Every row gives one point. The window is the flat piece filled in between its corners: a triangle in 3 columns, a solid with four corners in 4, and so on. A path goes straight from each point to the next, and from the last back to the first. List the points from which the path goes on through the window.
In the rows, zero is written as 128.

Window, 3 rows:
[[ 97 114 137]
 [174 166 142]
 [107  63 132]]
Path:
(1): [153 180  99]
(2): [121  90  91]
(3): [118  79 166]
(4): [109 108 180]
(5): [109 120  99]
(6): [111  71 111]
(7): [108  68 166]
(8): [151 177 174]
Through the window after points: 2, 4, 6

Window (6 x 6):
[[189  94 129  97  69 129]
 [ 96 158 116  87 165 141]
 [ 97 120 159 103 195 127]
 [109 150  98 152 241 141]
 [ 83 156 138 156 179 143]
 [139  62  96 107  81 131]]
Path:
(1): [ 91 119 116 124 179 169]
(2): [113 141 106 141 222 163]
(3): [108 153  98 151 222  82]
(4): [135  89 115 124 117 101]
(5): [139  79 124 116 121 158]
(6): [135 135 147 118 174 169]
(7): [131 157 138 121 156  79]
(8): [ 88 135 107 127 174 116]
Through the window after points: 2

Window (8 x 8):
[[142 172 166 126  92 209 125 129]
 [106  88  71  82  80  49 155 155]
 [147 195 147 168 131 108 129 137]
 [ 90 215 175 127 121 135 140 125]
 [ 62  89 102 137  97  93  68 150]
 [ 94 188  55 120  82 186 102 145]
 [130 118  82 131 155 183 168 152]
 [181 200  69  48 159  83 139 136]]
Path:
(1): [120 161 124 102 106 130 136 213]
(2): [130 194 156 137 124 124 128 209]
(3): [131 183 132 153 126 115 132 106]
(4): [ 92 121 114 144  93 123 119  79]
(5): [ 96 143 137 129  99 142 109 226]
(6): [119 164 122 117 105 136 120 198]
(7): [122 161 112 133 108 130 124 118]
(8): [107 156  81 135 123 112 129  60]
(9): [108 170 111 103 111 126 131 216]
(10): [100 175  81 111  93 157 115 186]
(11): [104 167  69 120  91 155 116 108]
(12): [132 186 124 144 125 147 125  92]
(13): [130 195 133 138 130 144 123 192]
(14): [124 163 111 109 132 120 120 201]
(15): [136 144  93 135 129 117 137  67]
(16): [111 144 101 120 111 130 142  62]
Through the window after points: 2, 6, 10, 14, 16

Window (11 x 11):
[[105 249 141  99 108 149  88 110 153 106 118]
 [116  78 129  54 159 112 179  77 155 144 110]
 [ 69  90 126 185 102 126 164 150 135 116 113]
 [134 148 107 135 131  85 112 138 171 111 117]
 [ 85  93 130 194 150 159 106 134 153 117 121]
 [ 61  84  70 129 160 127 123  94 113 119 133]
 [ 82 112 152 130 118 106  88  94 129 100 131]
 [127  70  93 196  84 147 135 124 146 137 118]
 [ 90  69 144  94 131 134 114 143 102 183 123]
 [ 85 108 154 168 117 123 138 111 120 216 109]
 [221 202 144 132 128 100 143 128 128  88 134]]
Path:
(1): [144 139 130 142 134 121 126 119 130 110 102]
(2): [105 102 125 147 136 134 124 107 111 117  53]
(3): [ 87 105 140 139 127 141 139 113 150 149 190]
(4): [134 148 129 128 133 109 128 118 163 130 185]
(5): [143 145 126 130 135 114 114 116 130 125 104]
(6): [ 97  95 119 141 140 128 109 115 110 128  82]
(7): [ 79 115 117 139 135 134 133 120 152 148 175]
(8): [106 117 139 129 136 122 132 114 155 155 192]
(9): [116 120 123 116 129 122 114 105 118 136  85]
(10): [ 98 130 118 128 124 121 106 119 137 126  79]
(11): [ 77 134 122 121 131 129 120 126 163 138 182]
(12): [113 155 131 159 119 136 117 130 150 117 170]
(13): [118 149 124 163 122 127 103 130 123 109 101]
(14): [114 139 121 126 141 136 100 106 126 128  72]
(15): [ 98 139 137 131 134 136 108 109 155 138 162]
(16): [138 142 131 134 134 120 140 124 152 119 155]
Through the window after points: 6, 16

Window (12 x 12):
[[170 149 189 157 214 187 107 187 156 126 147 177]
 [105 116 166 132 130  99 122  64  65 181 164 131]
 [ 98 152 112 162 101 137 152  75 105 133 179 127]
 [ 73 120  69  63 126  18 133 155 125 119 108 136]
 [129  66 176 149 195 147 119 179 117  75 149 182]
 [137 103 110  50 123  48 202 140 117 103 111 141]
 [ 97  94 176  96 183 173 147 149 169 112 119 165]
 [124 112 128 181  43 116 131  47 115 180 118 136]
 [ 79 136 193 195  79 110 160 102  87 175 153 135]
 [132 129 178  72 152 154  92 196 125  73 144 164]
 [140 111 188 130 155 131 115 143 191 109 187 163]
 [ 97 152 128  67 154  29 134 118 117  54  90 155]]
Path:
(1): [ 85 136 161 123 118 100 138 123 104 143 157 247]
(2): [ 92 139 141 128 111 111 150  93  93 153 151 245]
(3): [109 119 151 146 117 105 137 117 111 127 128  94]
(4): [121 112 179 140 131 106 147 133 118 117 131  64]
(5): [ 98 134 147 129 116 109 160 121 112 152 145 220]
(6): [113 148 138  88 146 115 141 148 116 109 161 249]
(7): [113 109 168 106 173 118 130 166 126  90 142  85]
(8): [134  90 166 123 164 125 138 159 133  90 127  90]
(9): [112 106 150 108 155 117 143 139 132 113 150 228]
(10): [110 124 143 121 120 110 148 115 105 138 144 226]
(11): [114 115 142 137 133 111 132 122 112 122 126 117]
(12): [102 106 149 120 121 116 142 109 117 122 135  95]
(13): [ 92 118 140 115 112 106 149 103 116 132 144 185]
(14): [ 97 132 144 114 128 113 131 127 120 129 155 209]
(15): [121 119 152 142 142 125 115 136 127 110 130  93]
(16): [109 128 162 140 127  96 140 117 117 124 133 108]
Through the window after points: 4, 8, 16

Window (14 x 14):
[[ 99 122 160 110 185 107 145 152 163 128 152 121  64 133]
 [136 100  93 150 123  95  86 107 137 148 133 193  73 133]
 [168 144 112 159 162 167 124 126 104 175  57 176  86 111]
 [165 142 136  66 133 150 113 153 135 136 198 120 136 125]
 [102 117 157 216 161 155 146 145 176  71 202 113 221 124]
 [165 135 208  92 137 100 149  79 128 161 148 163  85 122]
 [128  92 189  61 149 155  74 143 151 206 138 211 100 106]
 [ 79 127 155 141  88 136 162 116 188  41 103  65 146 119]
 [121 108  91 139 165 115 158  94 107 230  76 139 172 119]
 [130  61 125 162 123 155 118  94  74 169 123 125  36 112]
 [162 105 129 191 145 115  59  93 121 213  77 104  67 138]
 [ 87 123 133 149 197 165  93  81 156  41 175 108 182 128]
 [ 88 121 163 163 144  91 143 153  97  44 103  81 203 128]
 [ 40 185 144 188 131 148 107 119 129  72 190  95 169 111]]
Path:
(1): [129 116 120 137 176 103 110 121 159 125 154 111 122  22]
(2): [131 123 131 109 143 113 111 118 129 143 120 130 104  71]
(3): [112 128 135 113 125 142 118 110 119 161 122 140 100 193]
(4): [115 121 150 155 134 150 113 100 118 160 100 133 118 230]
(5): [129 121 132 167 152 113  92 116 129 150 127 108 113  68]
(6): [143 117 140 138 147 122 109 115 131 154 134 123  97  91]
(7): [130 117 152 135 139 153 116 116 117 157 127 135 102 210]
(8): [111 128 156 126 159 138 128 118 138 119 148 130 119 153]
Through the window after points: 4, 6, 8

Window:
[[104  85 172 117 170 111  95 106 151  90  72  73 229 120]
 [223 140  69 205 119  91  57 175 104 110  95 100 162 129]
 [145 192 100  73 104 127 109 108 152  98 179 148 112 178]
 [143 127  92 167 172 124 103 136 189 103  87  99 103 111]
 [119 141 129 187 101 137  99 135 137  92  99 135 111 130]
 [138 132 190 156 183 175 157 110 120 113 172 100 113 128]
 [135 132 142 101 119 193  93  92 145 139 135  38 163  96]
 [ 71 153  12  83 201 158 111 119  92  60  86 116 204 142]
 [124  27 121  95 101 145 155 134 131  85 196 202  40 184]
 [123 139 105  85 132 180 213 143  95 116 121 110 182 128]
 [140 134 149  51 137 182  77 173 121  99  95  40 142 130]
 [ 19 146 103 115 135  48  94 149 142 121 174 109 129 176]
 [118 147 110  86 119 110 104  80 127 123 119 106  73 177]
 [128 155 129  97 102 123  40 110 170 200  95 154 118 171]]
Path:
(1): [108 138  94 118 141 132  91 134 139 113 113 101 155 181]
(2): [119 147  95 108 138 116  93 130 119 114 120 125 137 121]
(3): [134 142 131  90 151  91  77 119 111 111 124 119 156  48]
(4): [137 138  94 141 115 162 119 128 164 102 116 104 149 248]
(5): [116 131 117 133 129 148  89 113 152 105 128  94 123 187]
(6): [ 99 132 117  89 155  76  87 124 108 111 136 143 100  72]
(7): [112 127 127  88 151 115  88 124 113 108 125 119 128  83]
(8): [124 127 127 114 128 143 110 115 146 105  99  81 141 187]
(9): [140 122 107 137 131 152 118 165 153 122 101  81 156 221]
(10): [122 135 116 114 147 111  89 118 123 103 110 128 141 111]
(11): [126 130 137  82 156 115  83 130 110 105 105 119 125  73]
(12): [144 113 108 151 118 164 112 157 167 102 115  56 166 218]
Through the window after points: 1, 3, 7, 11

Window (14 x 14):
[[ 63  98 188 149  60 144 187  76 110 150 148 123 106 105]
 [154 115 108 144 159  80 146 109  22  44 132 123  63 113]
 [136 111 161  66  42  92 147  72 130 146 135 221 132 106]
 [116 130 154 124 183 127 181 136 134 199 188 143 122 135]
 [115  88 137 110 171 119 134 177 139 137 122 177 180 126]
 [128 116  93 168  92 155 159  87 141 177 153 118  98 111]
 [ 93 156 144 170 157   7  97  95 131  64  80 139 123 102]
 [112 163  85  96 121  80  78 177 118  46 152 102  66  54]
 [172 122 213 104  86 152 101 126  84 105  37 174  83 122]
 [ 76 168 103  56 148 120 180 173 168 108 120 110 174 115]
 [162 173  93 124 122  92 103 169  28 141 167 139 157  86]
 [179 113 107  70  65  54 160 151  46 151 162  98 148  75]
 [142 112 129  64 133 173 121 113 100 126 180  92 115 128]
 [185 168 193 175 108 132 157 146 147  86 105 132 173 127]]
Path:
(1): [126 124 141 112 118 128 144 103 113 104 135 127 120  55]
(2): [114 126 141 106  94 112 131 134 111 127 154 130 110 143]
(3): [120 122 142 125 101  98 138 142 120 112 126 129 104 159]
(4): [109 124 142 112 139 123 153 107 126 112 128 138 129  67]
(5): [145 127 155  98 141 133 155  94 107 117 118 145 125  47]
(6): [128 125 128 131  76 119 107 153 115 143 152 121 104 212]
(7): [128 139 141 136 107 105 129 138 123 108 122 145 121 157]
(8): [136 143 159 131 152 113 139  98 119  99 115 132 138  45]
Through the window after points: 1, 5

Window, 14 rows:
[[ 91 116  93 191 102 170 103 146 155 137 184 219 133 110]
 [ 86 173 204  31 187 163 133 122 139  88 113  87  99 168]
 [182 165 167 120 166 181  99  84 102 165 125 190 121 115]
 [136 126  95 155 138 118 164 103 141 131  72 198 141 145]
 [ 97 164 105 136  95 178  50 138 137  75  59 195 117 146]
 [ 95 182  96 156 109  93  60 114 142  86  94 105  84 130]
 [178 189 178 101  69 124 108  82 176 190 116 155 121 119]
 [161  33 144 104 133 124 147  90 121 134 163 134 144  67]
 [166 144 169  56 169 145 139 141  69 161 104 133 193 121]
 [140  20  76 109 147 181 146 193 173 148  85 115 119  96]
 [ 74 117 111  67  96 143  98 102  97 218  30  57 165 143]
 [149 132 165 180  86 162 137  97 121  63 138  83  79  74]
 [ 69  76 130 101 129 175 126 206 122 131 159 199  58 104]
 [164 123  76 114 111 140 150  70  76  95 165 114 132  96]]
Path:
(1): [144 110 144 128 118 147 118 118 104 116 135 123 121 141]
(2): [112 175 107 109 125 165 167  98 141  92 113 130  99  22]
(3): [107 159 144  74 161 159 130 113 128 137  96 138 139  67]
(4): [152  92 166 111 126 146 114 119 117 115 140 119 104 208]
(5): [156  91 165 130 111 160  96 149 126 149 125 146 111 199]
(6): [114 140 134  92 147 153 131 129 140 144  91 142 132  82]
(7): [120 162 114 107 168 160 139 106 132 115  87 145 166  45]
(8): [164 110 149 110 105 117 118 132  91 157 126 144 118 201]
(9): [173 102 128 129 115 137 109 128 119 109 151 151 112 165]
(10): [123 155 121 123 137 150 147 103 125 120 130 163 132  54]
(11): [101 146 130  91 132 160 121 111 128 135 101 130 130  83]
(12): [154 110 156 103 143 143 112 116 106 150 109 115 115 203]
Through the window after points: 1, 3, 7, 11

Window:
[[ 67 199 137 121  89 111  77 170 171 167 133 150 193  59]
 [144 118  72 153 215  97 117 171 121 115 191  93 155 103]
 [111 132 170 156  81 115 136 115 136 142 116  90 186 118]
 [ 92 101 147 104 159 150  94 142 107  71 132  70 111 102]
 [135 249  99  70 107  97 103 140 117  87 128 159 176 139]
 [ 86 172  60 156 133 187 161 183 103 140 150 129 128  32]
 [ 84 175 113 110 132 126 146 110 132 119  59 130  95 135]
 [153 138  80  93 143  96 119 164  57 149 152  63  87 111]
 [112 165  81 103 162 165  89 132 106 157 190  71 133  80]
 [129 158 154 145 134 116 107 122  99 137 106 195 144 164]
 [177 190 164 153 121 150 145 121 107 108 121  68  51  83]
 [135 134  57 164 102  91  84 129  99 138  62  87 155  92]
 [145 109 140 154 108 130  94 169 184 136  51 136 203 153]
 [131  33 124  92 159 146 110 115 167 119 104 173 134  96]]
Path:
(1): [145 176 145 103 174 143 140 153 107 155 102 103 138  53]
(2): [126 168 147 124 170 128 121 148  96 140 104 129 180  78]
(3): [110 144  99 147 115 136 115 144 127 125 139 145 116 128]
(4): [113 138 106 135  97 134 111 135 142 133 118 126 123 114]
(5): [133 154 142 110 153 124 105 130  92 129  73 135 170  94]
(6): [139 188 111  89 155 119 122 133 107 110 104 138 161 103]
(7): [122 163 112 117 101 118 100 138 137 113 134 138 136 131]
(8): [123 163  94 163  85 137 124 131 113  95 147 102  84 123]
Through the window after points: 2, 6, 8

Window, 14 rows:
[[104 139 189  82 140  20 132  77  79 137 122  92 229 159]
 [125 130  81 192 129 131 111 135 106  51 100 121 157 101]
 [130  86 144  78  73  88 132 153 104  88  74 153 119  76]
 [189 177 152  93  99 160 157  99 134 157  93 185  98 140]
 [163 119 163 129 118 165 131 126 133 166 138 105 147 106]
 [113 198 109  64 138 101 126 177 126 157 221 114 171 126]
 [161 161 135 112 122 121 166 161  81 129 128  90 123 112]
 [180 163  51  83 148 132  92  90 154  71 114  39  99  97]
 [ 78 101 132  81 139  85 159  66  74  73 150 146 163  94]
 [136 176 181 177  69 165 131  86 117 118 145  93 117 131]
 [132 116 116 103 165 139  87 160 121 104  43 147  62 103]
 [120  94 137 164 246  80 124 151 218  50  80 102 126 206]
 [191 151 198 128 138 133 116 138 127 116 167 141 122 113]
 [185  96 103  89  78  49 109 206  60 211  93 151  66 145]]
Path:
(1): [141 154 132 134 144  48 145 124 133 109 121 123  86  76]
(2): [121 155  85 151 119  74 110 120 143 144 102 132 116  32]
(3): [157 127 122  92 139 143 116 138 110  75 108  99 121 147]
(4): [152 124 144  80 103 170 125 110  93 121 139 125 179 175]
(5): [131 149 146 143 166  36 135 148 127 139  89  91  95  56]
(6): [144 129 125 126 117  81 129 147 130 142 110 132 117  83]
(7): [148  97 127  69 122 124  97 152  63  89  72 127 108 186]
(8): [126 137 132  95 127 164 118 157 109 102 153  88 167 212]
(9): [157 160 126 148 176  67 138 115 147 137  98 142  88  40]
(10): [137 137 124 141 135  69 178 120 145 142  98 116 116  39]
(11): [128 140 124  99 121 130 108 135 111 110 122 111 134 142]
(12): [151 101 138  91  92 163 115 122  93  93 129 114 137 177]
(13): [135 142 133 116 146  85 122 139 138 134 110 131 122  75]
(14): [136 161 144 192 112  82 145 103 165 172  80 133  95  80]
(15): [152 127 148  82 114 165 106 145  79  75 148 110 134 147]
(16): [140 127 109  95 123 136 105 130 104  88  97 116 150 140]
Through the window after points: 2, 4, 6, 14

Window:
[[121  74  83 151 166  37 153 211 191 137 184  83  89 121]
 [ 81  61 103 124 164  19 191 177 129  58 162 128  79 136]
 [106 188 178 107 170  58 117 147 125 152 139  92 143 176]
 [159 110 164 152  41 146 152 137 144 103 118  56  73 117]
 [134 118 170 142 181 129 135  74 135 154  70 182 186 184]
 [ 64 114 120  74 143 166 116  97 154 128 107 143 173 155]
 [147 132 136 130 191 141  79 170  72 142 136  73 174 169]
 [139  99 166  75 111 108 161 131 113 176 102 124 157 149]
 [ 92 133 179 114 177 119 108 135 102 170 163 122 114 113]
 [125 135 182 107 126 107  98  38  91 166 146 122 203 171]
 [206  92 166  65   7 161  86  94 160  87  94 128  70 109]
 [149 154  99 121  29 162  88 156 113 142 127 134  97 105]
 [121 122  67 113 202  95 184 169 151  85 157 118 139  79]
 [147 127 107  97 150 146 121  68 102 152  88 101 111 163]]
Path:
(1): [145 108 141  99  88 126  88 118 145 129  82 122 120 118]
(2): [113 123 155 128 154  76  97 135  98 149  68  67 151 140]
(3): [139 167 144  98 159 139 128 146 129 133 211 137 143 181]
(4): [150 118 147 126 118 138 136 133 129 130 141 104 135 168]
(5): [111 116 150 116 145  91  89 105 112 137  77 108 128  84]
(6): [100 113 150 132  79  95 101 109 102 143  58  90 168  77]
(7): [162 117 146  81 105 138 133 126 132 142 144 136 115 162]
(8): [154 120 137 103 130 104 153 121 118 117 155 126 130 177]
(9): [ 92  97 136 115 139  92 112 104 120 129 110 111 124 113]
(10): [125 130 134 136  95 100  68  97 109 129  87 100 134  93]
(11): [153 138 108  89 118 195 162 196 128 151 175 153 117 191]
(12): [167 118 159 100  88 145 131 100 130 114 140 136 114 149]
Through the window after points: 2, 4, 6, 8, 10, 12

Window, 14 rows:
[[123 162 122  99 139  92 161 127 127 155 167  35  90  91]
 [118 129 102 122 195 134 217 179 173  86 101  35 113 149]
 [107 179 123 117  62 209 116 152  65 154 108 153 217 154]
 [ 59 230 123  96  82 132 137 150 149  27 114 150 109 120]
 [173 139 177 144 142 120 117 102 127 111 113 128 140 127]
 [ 64 103 121 156 108  66 152  87 113 134 161  81  84 141]
 [ 97 121  90 118  95  83 244 123 151 135 109 121 145 135]
 [229 185  75 172  94 146 122 156  71 150 167  78  86 153]
 [136  85 136  89 128 100 151 131 165 138 108 121 122 182]
 [113 137 108 145 116  46  78 163 120  68 162  93 129 114]
 [ 61  81 114 127  98  77 144 143  93 137  76  68  73  77]
 [ 75 133 156 154 161  91  36 160  85 128 125 193  60  58]
 [114  78  67  80 139 160 196 114 143  82  88 138 148 138]
 [ 80 122  92 173  86 135  50 140 123 163 103 127 118  75]]
Path:
(1): [ 99 115 120 137 104 103 144 148 135 106 134 108  75 108]
(2): [105 169 102 123 166  74 120 112 123 126 105  93 126 104]
(3): [ 72 164  93  83 167  63  98 104  93 158 105 117 149 166]
(4): [101 121 133 155  92 108 166 122 134 104 154  86  83 110]
(5): [115 123 124 129 100 122 165 157 118 122 145 114  97 133]
(6): [141 142  80 130 140  77 133  95 143 151  82 109 151 137]
(7): [129 183  69 138 136 125 140 128 103 152  76  81 123 136]
(8): [155  94 143 154  79 122 119 170 124 109 215 118  81 105]
(9): [121  54 129 111  66 127 145 167 127  92 131 122 105 110]
(10): [ 75 160 119 134 171  68 115 114 109 166  81  97  92 117]
(11): [120 156 104 110 118 106 153 113 112 128 113  84 140 154]
(12): [116 108 124 148  99 126 148 160 139 102 145 108 128 110]
Through the window after points: 3, 5, 7, 9

Window (14 x 14):
[[ 60 179  73  94 166 113 160 168 117 125 166  84  61  89]
 [131 141 109 119  95 181 115 127  82  82  87  92  95 148]
 [118 150  60 122 117 129 114 113  89 110  82  14 132  94]
 [140  77 125 214 101 130 144 128 162 164 109 165 119 118]
 [109  86 114 177  83 101 151 138 136 146 100 196 198 180]
 [119 141 152 193 119 143 140 180 107 164 105 157 175 116]
 [148 126 125 197  53 123 143 181 166 136 143 129 158 158]
 [166 109 157 137 134 105 129 162 167 141  85 142 163 156]
 [ 74 150  72 108 184 170  89 139 134 100 177  68 127  95]
 [118 178  66 173 183 101 105 159 112 144 169 126  93 146]
 [ 91 162 102  87 138 101  64 123  91 147 197  87  99  73]
 [ 97 111 141 154 128 134 138 115  79 102 125  26 115 153]
 [175 136 146 191  99 120 186 102 150 142 141 181 187 137]
 [129 107 103 137 127 114 113 151  74  40 116  71 127  88]]
Path:
(1): [ 84 174 137 141 124  91 104 147 146 113 102  87 116  97]
(2): [143  84  45 126 140 186 135 120  72 113 186 105 127 163]
(3): [145  51  84 158 123 198 154 131 100 164 181 118 141  91]
(4): [110 175 139 144 103  79 115 141 140  94  55  99 143 145]
(5): [ 92 164 111 183 150 113 125  96 125  69 115 115 128 131]
(6): [154  87 119 119 109 134 122 218 106 218 181 122 125 134]
(7): [130  98 118 157 133 151 114 181 109 156 141 123 144 103]
(8): [101 168 108 166 114  89 150 118 146 116 119 116 135 135]
Through the window after points: none
